Rows are points. Examples show where two turns around zero, p and q, send a point. Write where each new point lands after one turn and then the other. Backwards means that the second turn is done in reverse. Each puzzle has new turns, and all numbers are rounded.
In the rows, 128 means zero.

Turn p:
[142 134 141] => [142 132 141]
[ 97 150  97] => [104 153  94]
[166 124 128] => [164 116 131]
[135  99 110] => [129  97 113]
[100 134 164] => [101 143 162]
Turn q:
[121 161  95] => [ 81 133 133]
[138 103 120] => [139 103 132]
[145 133 124] => [122 120 113]
[107 116 173] => [169 158 134]
Where do these land?
p, then q backwards: [153 142 118] => [132 117 156]
q, then p: [143  95  99] => [119  85 142]
q, then p: [ 83 134 158] => [154 170 150]
q, then p: [134 129 158] => [152 136 112]
p, then q: [128 141 107] => [105 120 129]

Turn p:
[125 119 110 111] => [117 140 107 124]
[131 149 138 106] => [150 126 120 106]
[120 166 103 110] => [155 166 117 115]
[100  93 135 160] => [ 83 124 159 138]
[164 113 154 152] => [134  85 136 156]
Turn q:
[151 116 140 124] => [137 145 110 116]
[ 58 141 160 118] => [154 127 199 148]
[137 148 117 123] => [105 133 125 135]
[154 119 120 152] => [131 120  92 132]
[140 116 103 123] => [113 115 114 109]
Where do these land?
p, then q backwards: [125  88 133  89] => [159 118  83 125]
p, then q: [141 139 105 133] => [116 123 110 147]
q, then p: [134 153 159 149] => [150 134 152 159]
p, then q backwards: [138  85 141 113] => [138 130  82 140]
p, then q: [104 154 101 162] => [128 157 128 176]
q, then p: [126 148 129 123] => [130 131 148 124]

Turn p:
[120 125 114 112 116 111] => [121 125 110 146 136 114]
[123 120 128 177 151 128] => [137 156 119 104  97 151]
[157 146 130 140 117 127] => [147 117 129 102 131 113]
[130  71 121  93 132 110] => [114 130  98 157 172 159]
[107 130 152 113 120 106] => [145 121 129 166 123 127]
[135 153 128 160  96 121] => [147 108 115 107  99 105]
[116 100 160  99 101 124] => [132  91 126 166 141 151]
[150 166 122 118 147 148] => [127 139 164 105 140 101]
[114 142  97 139 172 177] => [ 81 166 162 100 113 129]
Turn q:
[124 141  90 119 144  89] => [119 128 108 111 107 176]
[113 156 104 155 150 148] => [ 97 158  92 131 133 124]
[166  82 152 138 100 123] => [143  74 154 116 125  94]
[103 150 135 150 165 146] => [120 177 105 126 125 110]
[124 142 119 118 104  88] => [112 120 153 120 115 165]
[151 100 123 139 103 140] => [124  88 131 126 143 109]
[103 120 145 104 130 141] => [155 148 141 133 149 130]
[140 133 158 101 128 150] => [155 132 142 162 128 115]
Where do these land?
q, then p: [108  99 129 146 142 129] => [128 141 133 143 160 110]
q, then p: [141 142 157 141 113 137] => [158 125 116 143 108 132]
q, then p backwards: [133 116  97 126 131 154] => [141 104 117 114 108 110]
p, then q: [156  91 140  99 105 131] => [158 128  83 111 138 109]
p, then q backwards: [117 159  94  85 154 152] => [107 153 157 167  92 152]
p, then q backwards: [107 145 146 120 103  92] => [168 128 145 109 143 153]
q, then p: [161 160 134 151 116 129] => [131 115 100 147  90 134]
q, then p backwards: [ 99 112 127 156 161 100] => [154 134 101 173 144 134]
